Every row gives one point. The last column is the point's height on a tilted bowl or saddle (a function of degree 2), plus a little noise. Along how many of its main directions does it bend up, bend down or stay straight?

Points (10 x 3)
33,-55,-5
14,-16,39
13,-4,44
2,-13,28
-33,-12,-33
-1,41,3
20,60,-3
-2,-8,26
51,45,29
49,17,52
Directions: 0 up, 2 down, 0 straight

Points (18 x 4)
8,-10,0,8
39,-10,-25,-1
0,23,8,13
10,-15,0,5
5,-64,6,-35
-25,5,-30,29
45,-2,52,34
-5,1,-1,14
21,13,39,16
-3,-17,-44,2
62,-18,84,81
10,19,19,11
-7,64,-47,28
-42,1,-17,32
39,-56,-4,-27
-17,19,-43,36
3,1,36,19
-4,-56,-41,-50
Directions: 1 up, 1 down, 1 straight

Points (23 x 5)
-12,-63,8,-20,-55
-10,16,-70,-24,2
5,-46,-38,3,-8
-52,-11,-4,29,-12
11,-76,-40,6,-12
-6,-42,-39,17,0
1,23,14,-4,-11
-46,21,-31,-28,-23
-34,7,-35,-17,-14
4,26,-27,6,9
47,-5,-3,-5,-8
-15,-20,27,24,-18
39,-16,-15,23,5
-32,64,19,-35,-31
-49,-29,-9,-13,-48
-11,-34,8,20,-16
9,-9,29,-67,-70
-1,-24,2,-23,-35
-22,-45,3,-45,-70
-1,40,-15,10,12
14,11,75,-17,-46
32,59,0,-56,-19
-29,-43,24,42,-19
Directions: 0 up, 1 down, 3 straight

Points (44 x 7)
12,-8,16,-27,-34,-6,13
1,20,-5,27,-25,21,6
-15,26,-19,-12,2,1,12
-14,29,4,-1,13,5,10
-15,-32,15,-5,15,-23,19
7,5,3,-28,95,-3,62
29,-19,9,-20,-11,13,6
4,-64,-73,-13,-1,4,84
41,-20,-16,-29,38,-9,32
-32,83,-13,12,9,-29,62
6,14,1,4,1,-15,12
17,-21,31,0,-1,-7,7
44,-47,-11,21,2,-7,37
-18,-15,0,-8,-6,5,2
12,16,-40,-22,-7,-26,33
-7,25,49,-36,-29,-7,27
-31,17,-60,-19,8,24,34
5,-22,-7,-31,-3,-34,27
-9,-18,52,1,7,31,1
26,-17,-26,-20,22,-4,24
-23,35,-8,-22,11,33,13
-5,7,-65,0,-9,3,41
-37,-8,25,-7,47,-54,58
6,12,21,11,38,-12,23
-20,12,8,-13,14,-5,9
19,-3,7,32,7,24,2
33,17,-15,23,-18,14,20
-57,17,40,12,-28,32,15
-16,4,-18,4,-4,-54,41
-30,-23,-11,-19,-13,-24,24
-4,17,6,6,59,-14,36
3,-5,-2,34,-12,19,-1
-18,4,-3,-14,30,16,9
-11,25,14,10,-8,12,4
-4,15,15,40,16,31,5
-27,21,-4,-3,60,-36,52
-33,5,-11,-31,-19,6,12
7,16,-5,-23,2,-19,14
0,-8,0,28,-1,5,2
-20,18,21,3,-41,-9,16
-37,-24,-14,15,-19,57,2
-56,-15,1,-19,28,-34,42
7,-10,35,45,60,-19,50
-12,25,-18,68,8,-29,48
Directions: 5 up, 0 down, 1 straight

Points (68 x 9)
7,-19,58,-26,41,-47,16,-18,22
-34,-58,-48,45,-37,46,20,44,-27
34,0,-30,57,2,14,-41,-19,-13
40,31,-27,10,-47,-7,-2,16,-14
2,16,-54,-22,-21,18,25,-32,-58
-8,32,-16,-20,5,-54,-35,4,-32
-54,-7,12,86,-8,-19,25,-50,-22
5,-93,34,-9,48,58,93,-10,46
55,-44,-28,-4,7,-39,31,-17,-4
2,9,-49,48,-18,-41,19,-33,-45
-25,-6,-13,23,10,16,-47,-4,-25
42,23,21,56,-12,-24,-49,52,-16
33,-18,34,-22,-11,-3,-43,4,7
12,-55,41,44,34,-3,-22,-2,3
-12,-37,-7,6,12,10,-22,-34,-23
10,-25,-35,29,-28,-37,1,-18,-28
37,-10,-5,-37,-4,-11,1,4,7
38,39,-3,-32,-27,13,-61,-3,-11
-30,-26,-78,8,-45,87,27,46,-63
34,-9,15,16,28,10,2,8,22
19,17,15,0,21,13,10,-40,10
33,-19,-12,42,7,-13,-52,-16,-10
57,8,-9,33,-8,5,17,-6,19
58,3,32,-16,-1,15,-6,-14,25
7,-2,-5,8,47,16,-36,21,1
-26,-94,3,22,-14,48,-42,27,-69
11,26,-22,0,8,1,-16,-3,-16
8,14,-8,27,-18,14,-1,-15,-5
20,10,6,-15,-46,25,-52,-17,-19
56,-8,-38,20,-9,-30,18,-13,-2
24,3,0,34,6,30,48,-28,13
12,-13,9,28,18,-50,25,-37,-9
-10,62,-73,51,1,43,-51,-25,-72
-49,32,53,-10,0,53,22,23,-6
15,-2,41,-17,-25,-14,-41,9,0
25,-21,-72,-56,44,24,-35,-7,-10
-9,25,-26,32,-32,13,14,19,-24
37,-41,35,27,21,24,41,-13,50
15,-41,-2,50,-15,79,16,46,1
-37,12,-33,6,-18,0,-31,-32,-48
43,-24,-62,35,-10,5,26,-25,-22
-30,1,27,17,25,-8,34,-14,-1
18,-2,-48,3,-31,16,-17,50,-44
6,58,-5,66,1,-11,-2,-7,-11
-12,15,3,24,-3,-20,35,-5,-4
2,5,9,-1,10,16,-35,37,-16
36,-28,40,17,-7,-16,23,22,42
41,-23,61,-35,-1,-16,20,45,33
-34,-40,-16,-8,1,-23,18,-30,-55
29,17,47,-3,-15,-44,-15,-11,27
13,20,-4,-18,-1,-42,-6,-70,-33
-65,-49,26,4,-29,-40,11,14,-65
25,-25,-1,18,-3,-20,-9,19,0
20,36,-11,-16,17,-73,37,-21,-33
-9,37,-26,-38,27,3,-50,38,-22
67,7,37,-4,-36,-52,6,37,40
76,33,-69,-20,38,48,30,-6,-73
2,-31,-95,-30,-2,22,16,-4,-71
-8,-16,-21,50,-28,70,46,51,1
-1,4,26,-17,31,-14,-28,28,2
-3,-4,-29,8,-14,1,17,-25,-26
31,-23,13,-12,10,2,-43,10,6
6,-27,11,50,9,-16,29,-36,8
20,21,-3,-36,37,3,11,-32,3
25,11,36,55,-27,10,4,33,27
32,10,-30,-9,40,1,-4,45,-21
5,-12,-23,0,27,41,93,56,-12
31,-43,-7,4,0,-35,-2,9,-7
Directions: 1 up, 3 down, 4 straight

Points (74 x 9)
5,33,34,-38,79,-25,13,0,-13
-49,-21,0,-9,-2,8,0,-39,-41
10,-6,9,-10,2,-55,-25,34,10
1,5,-29,11,47,-6,-43,61,-5
-55,-26,-38,-66,-12,-27,12,-29,-51
-50,13,21,13,66,-1,57,-32,-59
-22,51,-12,32,-50,-5,11,24,55
6,94,4,-24,17,4,-50,35,1
15,22,-2,7,-28,-11,85,-18,19
34,-18,-27,-24,-41,9,-22,25,-3
9,5,21,-3,39,-16,25,-4,-3
-31,36,53,-33,6,40,-18,-22,-86
3,17,9,-24,55,-8,-17,2,-18
15,25,-25,14,8,-25,-12,7,29
27,17,-19,-28,50,54,9,23,-29
12,8,6,10,-23,12,-5,-41,-10
-4,35,-16,4,13,-11,1,-5,19
12,3,12,5,31,43,21,11,-22
0,10,24,-20,-14,8,-19,14,-18
-3,36,-36,-7,42,-49,19,-45,24
-34,-32,-30,-30,56,21,-13,25,-50
2,-8,31,-7,-5,-2,1,-28,-24
-32,-25,-9,8,-22,9,-53,-17,-24
26,-27,26,21,-3,-6,20,27,3
-11,-21,-38,-50,-14,5,-22,-14,-28
-18,-16,43,33,-15,-11,46,11,0
-26,-30,5,-33,-67,-29,28,-10,-16
-9,-20,44,-80,3,-23,-6,53,-42
-17,6,-30,13,1,-29,16,-50,22
-26,6,-13,-7,2,-15,17,13,16
-1,35,-56,-5,-17,-27,18,40,56
1,4,17,-34,-22,16,-33,33,-22
21,-4,37,24,3,-32,43,-15,12
-7,-27,20,-6,-19,59,0,-46,-67
-7,-17,-40,-13,2,-16,-50,-22,-10
23,15,39,2,-13,19,15,-4,-23
0,-24,-9,-18,-20,-7,23,-32,-6
30,27,26,-1,31,-21,-3,22,4
9,-5,-7,-3,-22,18,5,-54,-14
33,-16,35,31,38,-49,60,23,17
-24,-18,-8,17,35,34,10,-66,-50
2,-24,-16,15,-19,38,-22,-26,-11
-37,25,26,93,34,-10,-42,44,-46
13,17,-11,-3,-16,-17,29,-25,21
-15,-47,-29,36,-20,10,31,34,51
-39,4,-16,19,-20,5,-10,9,25
-32,-59,27,68,-6,-45,-7,45,-6
-28,-5,-12,13,-9,8,10,7,16
-28,19,-6,35,40,-5,-5,7,-4
-1,44,-20,17,-17,-7,81,3,36
-24,32,43,-5,63,-14,21,12,-29
-44,18,-43,-28,-20,-6,-31,26,24
-18,-39,6,-24,50,28,67,73,-39
-15,28,-5,29,13,-44,-13,43,32
29,6,1,-3,-4,43,-28,-2,-19
-57,13,-38,12,13,62,-40,-8,-7
-13,4,-1,-5,-61,3,-4,73,38
12,8,-19,39,72,-7,46,-4,-11
-95,-24,6,-32,0,-66,16,45,-15
-63,-18,-50,5,-58,-5,33,40,78
-13,-26,-10,19,21,18,32,12,1
26,-23,-8,-23,7,-38,0,-27,1
-16,-55,-16,45,58,17,-6,-6,-46
-1,20,-8,-14,-13,-37,-28,-36,12
-59,-40,-7,-3,0,-58,30,52,15
39,-29,24,65,19,13,-6,-12,-28
31,-71,-42,-13,-11,-23,-2,75,-16
18,-19,-40,-14,35,-34,29,-26,1
33,-19,-26,-19,-14,1,18,-28,-1
-5,-24,-34,-57,-14,-10,16,4,-25
5,-34,-18,29,-44,7,49,29,53
-11,43,-44,-25,-41,-19,13,65,53
-6,-12,23,1,10,3,-21,57,-7
16,-17,-23,24,45,-7,-25,-19,-15
Directions: 1 up, 4 down, 3 straight

Points (69 x 9)
3,-4,18,21,6,20,-4,10,17
8,33,1,1,10,20,-12,-28,9
65,25,16,-43,6,-10,1,-14,-62
5,-33,23,-6,-7,-42,3,-13,-13
-3,4,-34,15,-20,28,-2,39,0
-15,-16,-2,34,15,-9,13,-13,2
67,-30,12,34,24,-24,-48,-28,-24
-37,13,-33,3,60,45,-16,5,61
-32,-21,14,-19,-8,14,25,-25,2
-22,28,-30,2,-5,-11,-16,13,4
8,29,18,-5,-1,7,10,22,-20
-4,0,-14,-2,-24,51,21,-29,1
25,0,-8,-2,9,41,-19,7,20
12,11,-35,-2,11,-28,68,-40,-65
8,85,27,-7,-11,-52,32,5,-95
-33,44,-7,4,-15,-7,-5,-15,-8
-4,37,37,11,30,14,-22,26,-11
32,-20,21,-6,-28,27,38,-14,9
-16,6,-10,3,-21,-6,9,-43,3
-15,-2,-1,-43,11,-25,-3,-29,-18
13,-15,44,-13,39,-37,-21,-12,-40
-25,23,44,8,13,-18,-16,45,-44
-18,11,-8,12,47,-15,4,-5,-2
3,-1,29,-11,17,-31,3,-19,-25
9,-21,-7,20,-24,0,-25,-6,8
35,-25,-7,19,-43,-8,-17,2,-7
12,-22,-9,13,4,-12,24,24,1
53,-43,-11,-12,23,32,1,-65,-16
29,-28,17,64,-3,27,5,-8,39
-34,8,-21,-20,-11,17,30,9,-5
0,-20,48,8,-32,48,31,-16,46
-14,23,-32,-46,-29,-40,24,-40,-14
3,-43,-37,-3,-19,25,-41,40,-1
26,-14,-18,-6,16,-46,2,6,-25
-8,-34,-13,1,29,11,-2,8,19
30,-13,23,-20,31,-38,-15,32,-38
-4,18,-58,-9,3,-12,-37,7,23
-5,-49,5,22,11,-6,-15,-18,11
-1,-16,51,1,-26,27,-62,5,-2
14,-3,-50,30,-12,-4,-33,1,1
-31,-17,-8,-2,1,43,7,6,24
-37,6,-23,41,-25,-31,95,-11,-59
-35,34,-5,-40,-2,-19,-28,-2,-6
27,17,-42,5,-10,-41,18,60,-19
-20,4,-38,2,19,32,-7,13,27
18,32,-10,37,23,21,10,17,3
-10,8,21,-8,-8,-8,32,9,-14
33,-17,22,-1,-16,-54,-1,-19,-27
8,27,-12,12,-21,-19,57,-51,-47
-14,3,-8,3,37,34,26,27,36
-13,59,23,9,-34,20,1,52,-68
8,-8,-29,-20,-8,11,32,-9,-10
-26,0,1,0,9,5,40,17,1
25,2,15,0,-14,-23,8,-19,-17
-41,48,-11,-20,2,33,13,-39,-20
18,-20,-9,43,-13,34,6,4,21
-12,33,-22,-20,27,-18,8,30,1
19,-9,27,36,-6,16,-15,-11,23
21,-23,32,13,16,-25,8,14,-17
13,-1,30,-14,16,1,33,17,-7
3,47,-8,-21,-7,-16,38,19,-39
49,46,-44,34,26,-25,16,-14,-42
-8,39,9,-51,-2,27,-22,-7,-26
20,5,15,28,-31,-17,53,17,-22
-35,-75,-19,-8,32,-16,10,-24,-26
52,30,24,14,9,-54,1,8,-69
-11,-10,-13,-28,23,-14,4,-16,-8
-1,36,3,-24,26,19,9,0,-7
1,-31,-18,24,-16,43,-29,13,21
Directions: 3 up, 5 down, 0 straight

Points (61 x 9)
-22,-36,29,8,25,2,41,-11,-30
12,41,50,63,-30,-13,-52,38,-14
15,37,-13,39,16,-6,-1,38,-7
-33,-10,57,-44,-21,-79,-14,17,-34
21,-58,4,2,19,-57,-14,-10,10
-32,32,-5,-32,30,-10,-11,-43,-30
-12,-17,4,-1,48,7,4,-47,-21
-21,5,69,-9,-16,4,81,-35,-95
7,2,3,-48,-42,14,52,7,-14
-36,15,62,8,-18,14,29,78,-59
-8,-4,3,-94,-79,-20,33,-10,-60
-2,-79,9,23,1,6,-33,-5,-2
50,2,49,-6,-66,12,-69,-9,-30
-9,-29,20,34,3,7,22,17,-7
3,20,-17,-43,13,-7,15,25,10
22,22,-2,-15,-19,9,56,62,-20
7,-43,-20,24,15,-27,10,-4,10
-7,-18,10,-21,23,-23,0,-36,-2
13,13,-25,1,15,15,-39,-13,11
39,-26,22,-4,-4,-44,-25,42,23
19,47,35,13,-15,-6,15,-27,-23
5,-11,26,-25,46,-26,-2,59,5
-82,-6,-37,2,24,8,-11,25,-43
7,-2,-54,-27,7,-18,33,-17,-5
-3,7,17,-8,39,11,-42,6,7
47,25,-43,16,21,-44,8,-1,-7
9,-11,-43,6,13,-39,8,49,6
-25,-1,-34,-3,66,4,-26,-55,-41
16,-33,1,-13,28,-35,-23,1,24
-18,20,3,29,-2,47,20,30,-32
18,23,-13,47,3,21,33,13,-26
14,7,-1,35,19,9,-7,18,6
-19,-32,14,-15,-20,64,-36,-18,-28
54,-23,-32,26,36,-17,29,64,-18
-3,11,6,-14,-29,14,10,1,2
17,0,60,67,-18,-51,52,5,-59
0,-2,2,-25,10,9,-11,-62,-16
-9,6,-72,-23,-28,-20,-49,29,-11
13,-13,-5,6,-41,-35,-13,-43,-3
10,26,-36,40,-27,-17,22,27,-21
-11,-74,12,-7,31,-15,14,46,-11
13,26,30,36,36,5,25,82,-36
14,11,-31,22,-34,23,11,26,-13
1,67,34,-34,42,16,-78,11,-39
22,53,29,8,34,-14,-8,40,-6
-33,50,44,-39,-23,-28,-27,1,-30
11,-48,26,14,29,-46,-50,-37,1
48,32,32,31,-34,-54,45,5,-41
16,-29,12,-15,-11,26,-26,12,15
5,-42,15,42,-43,-33,-35,-20,4
-32,-28,23,62,-41,28,-5,1,-37
-28,-17,14,-53,-46,58,-40,66,-49
2,-11,11,-50,-7,-32,-21,19,16
23,-2,32,-39,-13,-4,-3,-29,0
31,20,39,35,-15,16,-48,-27,-14
-22,-7,-16,-28,-22,-18,2,23,9
18,-14,42,23,-3,-18,-20,28,15
-13,-26,-15,37,-1,-23,-79,26,27
29,15,-51,11,69,-47,-20,-33,-26
7,14,8,39,-48,-32,21,-33,-28
17,17,57,31,27,47,47,-3,-55
Directions: 0 up, 7 down, 1 straight
